Rows are points. Each copy is the shape, with its points in the same order, stretched, turned, moved and blurred by noise. Some copies are also mirrored. Which?
(in the rows, 128 means zero)

Shape, 7 rows:
[[168 166]
 [183 123]
 [ 90 110]
 [ 58 161]
 [167 189]
 [150  99]
 [142 134]]
Copy 1, 7 rows:
[[173 194]
 [198 151]
 [ 79  92]
 [ 37 135]
 [167 217]
 [159 106]
 [144 141]]
Copy 1 is: only turned
Copy 2:
[[181 160]
 [195 121]
 [117 108]
 [ 93 157]
 [179 172]
 [172 100]
 [164 128]]
Copy 2 is: only turned
Copy 3 (7 x 2):
[[ 99 130]
 [108  82]
 [171 115]
 [173 174]
 [ 89 148]
 [138  76]
 [130 111]]
Copy 3 is: mirrored

Shape:
[[113 199 211]
 [122 113 142]
 [139 160  81]
 [115 135  37]
 [145 112 116]
 [128  66 113]
 [193  95 116]
 [173  99 111]
 [130 192 158]]
Copy 1, 9 rows:
[[168 126 221]
 [147 118 134]
 [113 217 119]
 [122 240  74]
 [118 147 126]
 [138 118  92]
 [ 68 135 138]
 [ 85 150 128]
 [140 178 188]]
Copy 1 is: mirrored
Copy 2:
[[139  46  73]
 [101 116 120]
 [177 142 139]
 [167 184 140]
 [120 125 144]
 [ 81 146 151]
 [125 108 189]
 [119 119 174]
 [162  83 102]]
Copy 2 is: mirrored
Copy 3 (9 x 3):
[[100 103   7]
 [118 101 122]
 [181 149 133]
 [176 189 178]
 [148 101 144]
 [120  94 180]
 [174  55 165]
 [164  75 161]
 [140 122  51]]
Copy 3 is: mirrored
Copy 4:
[[ 96 219 167]
 [ 91 123 136]
 [166 154 120]
 [174 109 133]
 [112 121 111]
 [ 92  73 124]
 [102 117  78]
 [117 118  97]
 [127 210 151]]
Copy 4 is: mirrored

Shape, 7 rows:
[[102 170  80  92]
 [ 17 112 159 109]
 [118 102  89 154]
 [175 113 116 165]
 [121  73 163  95]
 [189  81 119 158]
 [136 155 106 180]]
Copy 1:
[[114  59  53  88]
 [162  33 185  96]
 [ 67 108 115 143]
 [ 78 162 103 159]
 [142 140 173  87]
 [ 72 183 125 141]
 [101 105  72 195]]
Copy 1 is: mirrored
Copy 2, 7 rows:
[[158 119  95  86]
 [209  84  97 175]
 [114 149 102 144]
 [ 76 138 148 137]
 [125  57 115 173]
 [ 56 124 135 154]
 [118 165 152 118]]
Copy 2 is: mirrored

Shape:
[[189  99 150 146 146 143]
 [166 153  50 142 123 178]
 [ 89 192 210 155 112 128]
 [170 160  80 133 135 143]
 [142  85 130 110 145 104]
 [ 74 156 198 126 114 168]
 [ 89 151 164 209  88 148]
 [165 115 157 130  84 142]
 [119 155 186 149 142 164]
 [138  83 174 135 131 147]
 [171 152  38 136 150 158]]
Copy 1, 11 rows:
[[ 65 110 176 112  92 110]
 [157 199 195 137 100 199]
 [135 171 167  67 150  32]
 [147 173 170 103  75 162]
 [104  99 118 118 102 132]
 [142 142 180  94 196  57]
 [ 95 211 168 107 172  70]
 [ 81 124 165  72 131 129]
 [120 136 189 104 135  55]
 [ 72  92 163 117 137  97]
 [167 190 185 138  67 202]]
Copy 1 is: only turned
Copy 2:
[[ 73  66 187 132  99  93]
 [165 117 105 108  60  76]
 [159 163 235 131 174 183]
 [143  93 118  80  83 100]
 [ 75  84 116 124 138 111]
 [139 203 232 152 149 162]
 [191 141 199 212 140 153]
 [ 96 103 178 153  90 153]
 [120 152 238 141 138 130]
 [ 69 111 194 174 125 121]
 [163  95  80  85  75  64]]
Copy 2 is: mirrored
Copy 3 (11 x 6):
[[126 147  92 128 198 125]
 [ 88 134  72 165 115 176]
 [187  95 192 102 143 159]
 [104 159 114 168 135 163]
 [116 154 151 141 156  80]
 [154  81 163  76 137 143]
 [181  29 121 145 147 167]
 [151 155  82 118 139 102]
 [140  94 152  96 172 163]
 [128 118 120 106 177 100]
 [ 75 149 104 181 120 175]]
Copy 3 is: only turned

Shape (13 x 8):
[[174 160 153 119 130 129 109 134]
 [110 111 160 122 178 141 122 118]
 [142 162 156 161  68  89 146 151]
 [106 117 129 138  90 148  86 147]
 [152 144 110 127  99  93 138 152]
 [123 131  80 177  98 132 132 145]
 [167 128 106  89 165 164 149 145]
 [187 115 167 107 117 162 146 118]
 [195 145 130  80 131 139 143  98]
 [135 124 132 183 102 110  96 133]
 [113  76 110  97 182 140 121  94]
 [124 167 122 160  79 139 128 116]
 [108  75 131 151 211 118  97 130]]
Copy 1, 13 rows:
[[134 136 149 120 159 149 163 134]
 [141 183 111 137 159 124  91 102]
 [154 108 175 126  73 149 201 132]
 [107 101 155 131 114 126 123 102]
 [157 107 155 132  99 123 157 161]
 [107 101 115 117  84 100 154 137]
 [118 177 118 114 153 110 105 187]
 [132 169 128  95 128 182 136 166]
 [155 153 123  81 152 157 138 176]
 [129  95 123 139 111 146 162  98]
 [156 168  81 127 159 114  45 123]
 [112 109 139  82  98 124 183 116]
 [146 165  76 182 171 111  64  85]]
Copy 1 is: mirrored
Copy 2, 13 rows:
[[118  95 167 130 134  80 113 145]
 [ 77 151 138 116 165 133 114 171]
 [154  67 157 167  88 137 158  98]
 [ 93 100  86 102 105 133 114 114]
 [140 102 137 146  55 109 143 134]
 [ 89 153 118 148  51 140 141  85]
 [133 171 140 144 107  91  76 175]
 [161 131 140 148 173  67  89 136]
 [168 150 158 102 141  66 100 152]
 [ 69  96 124 145 112 122 155  90]
 [ 76 191  96  83 153 118 119 176]
 [118 124 146 118  93 142 130  77]
 [  7 155 119 137 154 109 138 176]]
Copy 2 is: only turned

Shape (14 x 9):
[[128 124 101 154 164 135 103 209  94]
 [124  98  83 170 117 138  92 137 150]
 [163 137 179  97 144 163 141 111 125]
 [145 136 184 156  80 152 137 104 156]
 [156 156 128 137 135 108 241 139  62]
 [216 162 135 144 129 126 163 120 122]
 [139 174  96 132 141 114  97 123 129]
 [143 180  97 100 143 136 113 127 128]
 [118 126 155 140  93 148  90 146 143]
 [147 140  67  93  94 133 136 177 117]
 [141 157 155 136 124  93 125 140 164]
 [110 102 125 128 112  70 105  93  65]
 [151 101  99 147 177 126  94 141 150]
 [134 121 131 140 145 113  93 131 149]]
Copy 1, 14 rows:
[[167  61 119 173 101  39 120 116 112]
 [194 101 136  85 129  76  76 140 123]
 [126 100 195 128  84 168 135  88 152]
 [117 118 145  69  88 182  70 107 149]
 [136 132  81 175 114 143 249  78 134]
 [171  71 111  93  93 164 188 107 178]
 [146  71 131  71 141  86 146 152 155]
 [143  85 158  75 114  88 168 144 144]
 [118 109 153  82  91  99  46 108 133]
 [168 144 135  77  73  27 169 104 126]
 [130 117 115  96 108 132 108 152 197]
 [111 112 124 112 191  73 120  57 152]
 [209  76 152 134 131  99 112 149 158]
 [157  94 145 111 129 108  91 140 168]]
Copy 1 is: mirrored
Copy 2:
[[115  70 135  72 178  83 102 188 113]
 [183  82  91 152 148  79 109 125 137]
 [ 88 138 153 162 107 164 118 127 148]
 [128 167 141 218 121 131 156 129 178]
 [129 191 181  86  41  84 165 164 122]
 [193 161 170 146  76 146 122 153 171]
 [191 135  97 104 153 152 135 130 127]
 [166 144 101  87 136 162 110 120 142]
 [107 118 117 165 184 117 139 121 162]
 [133 119 116  58 137  86 112  98 181]
 [155 126 131 147 139 156 180 143 178]
 [156 125 168 141 160 102 182  71  65]
 [177  51 119 134 137 137 107 146 120]
 [164  87 122 156 154 145 148 129 134]]
Copy 2 is: only turned

Shape (16 x 11):
[[124 119 156 141  99 165  73  50 139  54 124]
 [151 131  46 172 123 109  92 157 146 115  98]
 [ 98 120 188 177  93 149  77 115 151  68 137]
 [ 82 165 152  93 141 132 202 104 111 116 137]
 [ 91 147 149  96 104 159 188 183 100 114 151]
 [157 145 130 102 137 160 230 125 128 122 180]
 [156 156 124 132 157 136 117 153 150 176  76]
 [131 138 155 126 109 173 219 140  83 139 116]
 [ 91  95 174 170 130 151  74  98 168  97 146]
 [137 190 109 153 105 107 124 154 195 185  91]
 [125 142 114 163 136  91  75 166 156 171  70]
 [112 149 107  82 152 183 176 173 100 122 135]
 [151 114 113  95 111 103 113 137 132 166 111]
 [144 154  81 102 112 150 100 159 153 157 103]
 [142 141 139 118 131 101 115 178 190 128  56]
 [167 189 127 116 144  97  99 180 127 155 106]]
Copy 1 (16 x 11):
[[ 76 128  72 172 135 124 102 105  94 143 131]
 [132 117 165 164 107 213  96  86 148 160 142]
 [ 76 117  94 148 139  96  72 163 119 173 109]
 [120  95  77 132 148  86 177 131 194  76  88]
 [134 173  84 146 150  95 160 166 201 110  71]
 [185 136  93 129 166 136 191 171 139  64 109]
 [155 108 129 123 148 152 159  92 153 180 116]
 [179 143  89 186 154  93 196 173 177 112  79]
 [ 63 113 106 127 134 112  97 170 124 179 157]
 [173 115 181 108 153 126  87  76 183 146 130]
 [127 107 156 128 100 144 102  89 156 203 121]
 [131 167  77 142 162 154 199 140 186 121 103]
 [152 160 121 123  91 134 143  77 144 150 122]
 [138 173 125 127 145 162 137  67 152 151 141]
 [153 106 102 117 143 156  78  86 165 193  87]
 [153 133 145  99 129 142 133  68 142 162  60]]
Copy 1 is: mirrored
Copy 2:
[[136 211 148 107  78 167 121  71  82 132 149]
 [ 85 138  87  98 177  84 147  64  88  98 121]
 [129 191 155 124  76 140 122  33 113 166 200]
 [111 124 189 143 105 169 140 192 139 185 105]
 [108 105 150 125  69 122 147 173 118 203 162]
 [122 136 101 165 104 150 159 233 148 143 160]
 [132  76  88 127 144 157 166  82 132 113  97]
 [ 91 107 130 158  44 156 173 173 138 148 126]
 [132 191 136 147  95 149  83  45 123 157 173]
 [116 111  70 106 182 152 198  53 165 153 116]
 [109  92 107 101 161 119 139  19 140 122 101]
 [121  91 129 137 100 125 147 192  75 173 123]
 [121 100  83  78 119 127 116 119 152 121  99]
 [130 104  60  82 144 127 161 100  98 147 105]
 [111  71 118  78 164 168 151  61 130 131 152]
 [156  70 117  97 157 117 180  98 141 116 120]]
Copy 2 is: mirrored
Copy 3, 16 rows:
[[198 146 160  98  77  85 154 110 111  87  33]
 [100 162 126 144  68 161  89 119  99 166 111]
 [171 172 158 142  49 121 205 151 104  83  42]
 [141 126  91 103 157  79 134 142 116  65 164]
 [ 96 102  77 119 115 132 179 178  87  95 160]
 [132 144  24  89 178 105 145 116  94 130 162]
 [ 87 155 159 149 119 184 132  72 123 140 169]
 [ 82 130  95 110 180  99 177 119  60 107 164]
 [167 171 131 151  59 137 179 127 132  70  33]
 [ 60 192 158 122  81 148 160 117 133 137 168]
 [ 73 163 191 179  76 182 130 115 144 136 138]
 [109  87  61 116 115 165 125 121  85 103 173]
 [ 75 104 139 129 134 150 122 128 167 147 135]
 [ 75 114 127 112  69 177 128 109 129 139 147]
 [ 90 173 177 121 112 223 145 134 118 146 159]
 [111 135 173 173  95 167 130 102 145 172 192]]
Copy 3 is: only turned
Copy 4:
[[172  69 147 249 169 150  97 139 185 100  93]
 [156 162 133 126 105 136 111 185 101 157  87]
 [150  69 117 212 160 155  95 185 177  83 128]
 [105 104  98 141 102 166 134  51 116 148 150]
 [143 111 119 100  81 166 126  81 155 128 179]
 [110 164 128 166  65 140 205  46 151 146 179]
 [ 59 131 187 106 118 174 103 125 103 144 125]
 [ 88  72 145 136  52 157 162  76 148 164 156]
 [130  77 112 217 178 145 102 177 165 121 139]
 [ 40 186 119  90 106 171  99 147 129 134 100]
 [ 72 121 144  80 138 155  65 195  93 138  96]
 [160 140 162 112  82 174 125  54 119 167 181]
 [ 87 129 162  72 124 119  96 114 156 141 100]
 [115 174 179  93 110 162  88 114 149 147 110]
 [ 83 148 146  62 173 220 110 142 132 108  81]
 [ 84 156 194  75 114 142  78 131  80  88 132]]
Copy 4 is: only turned

Shape, 17 rows:
[[159 126 132 142 109  92 147 147 143 139 126 136]
 [123 150 125 138  98  95 154 137 123 137  89  95]
 [118 159 149 131 127 219  96 115 126 164 123 131]
 [184 127  95 136  18 102 166 120 111 158 122  81]
 [141 145  81 154  71  94 131 133 150 100  90  89]
 [128 154 109 142 112 131  54 125 159 155 130 106]
 [124 111 121 124 119 179  67  55 147 175  85 117]
 [114  92  89 163  95 115 144 148  92 120 121 125]
 [160 140 108 142  60  92 131 103 127 122 125 150]
 [115 123 125  76  85  88 164 139 123 119 128 110]
 [108 129 120 129 124 182 107  89 151 114 154 121]
 [100  61 140  73  83 200  87 174 189 178  77 132]
 [137 127 174 146 123 144  37  87 128 123 122  94]
 [ 69  79 141 131 113 166  86 117 194 198 117 114]
 [177  91  69 109 108 105 158 126 128 147 109 106]
 [123 118 142 126 132 174  95 121 143 141 153  93]
 [ 98  44 170 125 153 192 147 139 209 126 115 127]]
Copy 1 (17 x 12):
[[173 108 112  98 127 111 114 108 154  98 123 114]
 [134  87 111 128 124 104 131  92 102  81 111 139]
 [104 162  95 138 188 111 161 160 108 163 105 104]
 [168  61  75 176 182  89 123 135 130  57 138 161]
 [140  76  58 179 110 131 126  94  81  92 137 129]
 [103 143  51 163 161 170 155 112  91  95 110  90]
 [ 74 176  66 147 193 158 114 155  26 109 154 126]
 [108 118 118 146 105  82 105 117 152  99 183 114]
 [173 118 100 132 131 140 151 132 126  86 148 138]
 [169 130 165 157 115  94 118 109 123  74  93 158]
 [ 95 161 121 161 134 154 133 176 106 137 108 129]
 [145 207  38 202 145  46  72 131  53 129 105  93]
 [103 143 127 126 148 179 169 160  48  88 123  50]
 [ 69 189  53 163 133 120  92 154  89  74  99 109]
 [146 125 101 144 162 106  61  95 113 113 172 151]
 [ 90 147 124 156 159 133 125 156 113 118  96  98]
 [122 167 125 127  71  82  36 185 105 152  98  96]]
Copy 1 is: only turned
Copy 2, 17 rows:
[[124 126  90 119  87 124 133 152 156 144  93  99]
 [ 94 114 109 122  97 127 120 141 167  92 117 124]
 [155 127 217 116 153 134 163 155 118 109 163 191]
 [106 108  58 176  74 163 124 203 163  94  32 112]
 [ 68 151  77 108 111 133 102 166 141 119  96 122]
 [116 152 138  80 118 134 118 219 110 143 159 142]
 [167 160 185 135 165 112 136 197 131 105 168 156]
 [114 107  61 126 104 103  90 143 122 138  73 138]
 [134 130  51 123 128 139 146 173 172 132  87 111]
 [112 106  95 137 136 153 114 136 135 128 125  78]
 [119 141 154 121 176 123 133 142 123 166 154 167]
 [182 159 249 104 182 132  91 216  38 129 131  61]
 [126 115 129  95 163  82 163 206  88 137 186 135]
 [153 134 209  97 154 104  79 219 119 156 138 105]
 [123 163  89 180  73 141 103 146 134 126  83 116]
 [116 125 166 123 135 116 130 169  95 157 154 149]
 [133 151 218 126 174  80 104 120  96 187 124  90]]
Copy 2 is: only turned

Shape:
[[173 190 142 124 179 134 191 150 129  90  64 156]
 [ 90 173  77 145 172  91 154  70 109 158  60  83]
 [193 101 103  98 160 152  69 122 114 124 144  91]
 [125 129 175 159 184 111 105 118 179 117 137 105]
 [116 114 167 167  87  62 143 137  66 199 140 191]
 [126 170 174  72  61 179 119 152 151 112  79  77]
 [133 152 147 137 120 128 164  89  66  82  67  99]
 [ 92  84  64 139  65 114 115  88  82 177 132 138]
 [ 96 161  62 141  95 121 104 179  77 110 164 194]
 [156 127 108 130 175 162 140 153 165  83  74  82]
 [138 156  67 172 144  85 106 149 140 157  52 135]
 [158 103  78  55  96 117 124 135 129  87 103 116]
 [143 115  74  74 184 117 123 107  81 186  90 159]
 [168 111 103 152 147 171 179 138 116 156 162 193]
 [ 98 192 145  60 156 131 100  64 103 134  51 184]
 [179 115 159 138  80  89 147 110 155  76  50 144]
 [157 126 147 159  66  68 151  65 134 104 154 102]
 [ 95 121  94 141 164 111 162  93  78 111 138 119]]
Copy 1 (18 x 12):
[[120 117 151  85 195  24 144 122  75 146  69 178]
 [102 178 190 149  94 102 152 171 107 129  41 147]
 [142 168  82 106 113 155 124 155  69 112 161 171]
 [116 132 164 145 164  99 115 150 129  37 132 186]
 [180  38 203 124 148 177  86 159 155 104  62  70]
 [ 23 174  69  94 136 112 135  78  47 118 145  99]
 [ 99 128 158 131 104  77  83 164  43 141  90 136]
 [146 138 134 168  69 195 105 155 162 154 100  72]
 [166 140  84 141 193 138 136 206 149 165 104  63]
 [121 178  89 122 135  42 139 114  75  96 109 180]
 [164 189 167 107 160  98 142 126 147 113  71 109]
 [120 165  81  77  71  99 145 140 114 148 160 122]
 [133 153 129  77 109 160 129 146 129 169  57 173]
 [178  76 119 155 168 116 138 137 120 163  87 158]
 [ 26 175 166  61 157 135  86 142 130 196  97 188]
 [137 124 198  81 115  48  82  99 115 109 155 129]
 [138  85 216 152  85 110 127 175 103 101 175 111]
 [136 117 141 172  97 105 118 212 113 128  67 160]]
Copy 1 is: mirrored
Copy 2:
[[177 133 172 103 232  15 137  92  77 168 115 125]
 [156 203 113  92 137  69 193 151 181 105  72  92]
 [129 156 163 143 206 194 146  94 123  68 167 127]
 [119  91  74 113 169  96 204 100 190 160 179 117]
 [101  71 174  87  42 153 138 177  71 176  89  99]
 [101 154 126 137 152  61  67 130 117 118 203 167]
 [125 131 167 170 160  38 168 149  87  75 154 100]
 [131 152 119 132  43 200 105 172 119  55  48 103]
 [ 87 140 150 175 115 175 108 178  79 128   9 180]
 [145 186 102 144 229  70 140  69 106 118 145 102]
 [135 210 147 121 113 132 140 102 140 162  35  97]
 [167 136 161 181 190 167  37 128 106 104 132  93]
 [149 139 203  37 164 144 107 107 122  77  47  92]
 [201 110 124  79 159 132 131  93  45 114  77 142]
 [122  72 202  60 119  28 105 128 198  57  89 152]
 [176  90 157 195 108  84  83  94 111 150 175  75]
 [186  84  92 203  95 158 164 178 140 143 186  98]
 [132 123 115 133 172 113 193 164 113  84  93 100]]
Copy 2 is: mirrored
Copy 3, 18 rows:
[[ 59 177 156  97  92 156 149 150  93 110  90 138]
 [ 91 170  70  50 174 179  97  85  90  94  61 163]
 [197 116  85 138 145 118 194 161  92 112 121 122]
 [134 190 111 136 191  87 123 178 119 123 158 164]
 [ 87 116 168 129 132 101 168  27 184 181 101 168]
 [139 128 143 106 129 167 108 134  84 188 163  59]
 [112 147 127 125 165 167 110  78  70 104  76 119]
 [144  69 103 108 170 150 110  34 176 121 100 133]
 [ 61  94 122 106  65  68 165  67 182 100 133 110]
 [152 157 106 112 124 144  99 198  86  89  94 118]
 [ 93 146  78 101  65 156 118 103 132 111 107 186]
 [165 128 108 121 109 163 154 108 147 104 100  72]
 [150 142 116  30 124 161 196  76 124  96  91 153]
 [ 85  79 165 106 134 118 162 146 159 123 101 154]
 [102 189 144  23 155 191 168  53 104  90 197 148]
 [117 166 155 194 123 197 110 101 142 126 124 137]
 [103 139 105 210 218 134 120  96 157 145 100 122]
 [110 141 111  96 190 109 127  93 126  73  58 125]]
Copy 3 is: only turned

Shape, 16 rows:
[[ 88 168  85  89  93  88 173 182 160 185  85  90]
 [121 135 153 101 189  95 114 138 147  77 167 158]
 [162 157 151  79 133 186 139 116 126 143 152 195]
 [141 125 158  59 113  86 169  80  64 134 103 182]
 [133  82  88 142 117 205 112 144 203 196 183 114]
 [105 141 104 188 176 199 126 120 115  92 127 188]
 [107 133 150 147 111  94 194  71  97 101 189  97]
 [103  93 117 122  72 174 104 127 122  99 175 145]
 [151 111 139  74  74  96 211 125 138 100  83 172]
 [183 166  72  73  89 142 107 105 153 103 116 129]
 [175 162 117 155 161  82 118 187 152 127  76  91]
 [134 210  94  99  72 107  94 127 134 148 182 147]
 [ 67 106 186 148 142 111  89  74 160 138 177 190]
 [140 121 192 112 162 164 148  99 139 124 173  83]
 [104 155 117 169 168  96 142 143 115 189 164 143]
 [166 169  97 177 138 170  92 191 163 133  96 150]]
Copy 1:
[[ 67 206 127  41 214 119 124 137 133  76 121 151]
 [139  73 143  99  96 110 163 159 105 165 147  59]
 [145 146 195 184  58 134 145 139 101 129 120 116]
 [147  93 159 167 144  71  91 120  38 139  51 132]
 [ 47 133 164 124 110 188 183 155 214 165 206 158]
 [140 100 108 154  13 134  79 115 160 125 177 115]
 [129  35  72 125 127 101 209  96 138 129  40 145]
 [146  88 129 179 111  90 169 141 169 146 192 164]
 [164 143 176 170 161  43  94 126 140 152  46 108]
 [101 165 208 153  87  54 178  72 103 109 169 132]
 [134 153 151   7 121 136 115  55 115 144 158 100]
 [ 89 191 139 114  78  73 223 124  86 108 145 189]
 [ 93  87  75 190 112 136 161 170 124 226 152 101]
 [137  52 143 136 132 188 214  91 131 141 122  76]
 [ 78 118  88  42  96 163 130 146 112 142 105 165]
 [140 198 162  80  48 143  99  81 156 139 211 130]]
Copy 1 is: mirrored
Copy 2 (16 x 12):
[[105  79 206 106  96 161 139 131  94 156 197 121]
 [165 164 121  50 127 145 126 101 147 103 136 112]
 [179 129  94 127 147 133  95 166 119 159 162  93]
 [161 105  94 103 166 184  94 136 169 119 207 151]
 [105 126 207 150 147  73  52 111  95 169 108  59]
 [ 73 167  73 134 156  96 118  96 105 181 134 115]
 [ 94 131 137 106 183  73 115 128 182  77 178 137]
 [101 117 145  62 202  86  76 118 158 176 144 124]
 [157 125 139 107 185 157 107 140 102 135 212 174]
 [104 135 127  80 148 176  59 188  87 135 166 105]
 [105 146 157 126  78 181 141 161  85 123 107 147]
 [131 102 129  40  82 126  67 175 129 135 184  99]
 [158 190 145  81 117  86  54  60 209 146 163 108]
 [135 155 147 136 176 102 122 150 184 103 120  72]
 [121 107 131 133  84 107 112 101 134 121 148 120]
 [110 149 135 120  87 139 106 159  59 199 110 122]]
Copy 2 is: mirrored
Copy 3:
[[193  85 123 178  56 133 159  62 161 128 143  82]
 [155 128 185 142 127  95  64 139 135  77 103 133]
 [127  82 197 137 124  94 172 186  99 141  88 140]
 [153 168 193 125 129  62 184  75 153 148 114 188]
 [104  31 147 182 136 120 162 211  87 125 189  56]
 [121 123 167 156 105 147  83 174  95 179 131 178]
 [101 164  95 107 137  82  91  57 122 149 117 118]
 [129  88 146 112 179 103 150 164 172 165 165 140]
 [202 208 190 135 105 113 189  85 176 175 116 128]
 [124  91 188 134  56  88 155 182 212 123 108 109]
 [121 138 139 232  41 174  87 120 139  53  92  97]
 [149  57  89 108  99  56 160 179 154  94 101 142]
 [149 119 142  70 190  90 138 134  71 101 201 181]
 [ 54  88 175 144 140 132  94 105  97 105 107  71]
 [136 109  85 185 108  94 109 120  53  97 128 144]
 [130  94 142 210  63 182 124 211 113 102 106 126]]
Copy 3 is: mirrored
Copy 4, 16 rows:
[[ 86 170 114 124 125 121 105  75 192  94 169 121]
 [163 124 168 126  58  79 104 134 164 186 149 146]
 [153  95 127 136 157 144 138 145 130 149 118 218]
 [148  94 179 108 128 130 146  66  87 108  78 162]
 [113 205  96 138 158 153  94 234 158 137 153 198]
 [147  87  43 146 118 114 118 200 146 189  43 154]
 [ 76 135 218 127 118 106 176 127 140 159  77 130]
 [153 139 168 132 141 152 130 178 197 157 110 127]
 [139  53 173 167  85 126 148  83 136  73 103 149]
 [104  42 165 107 146 138  89 126 134 103 143 163]
 [105 117  93 167 118  80  54 121 113 148 160 111]
 [ 83 142 193 104 150 172  92  93 201 169 166 150]
 [154 181 149 110  72 184 170 165 155 223 128 131]
 [126 139 158 132 162  97 179 184 107 165 137 168]
 [ 96 212 111 128 118 117  89 130 145 186 111 159]
 [127 105  40 177 139 131  59 173 153 170 138 144]]
Copy 4 is: only turned
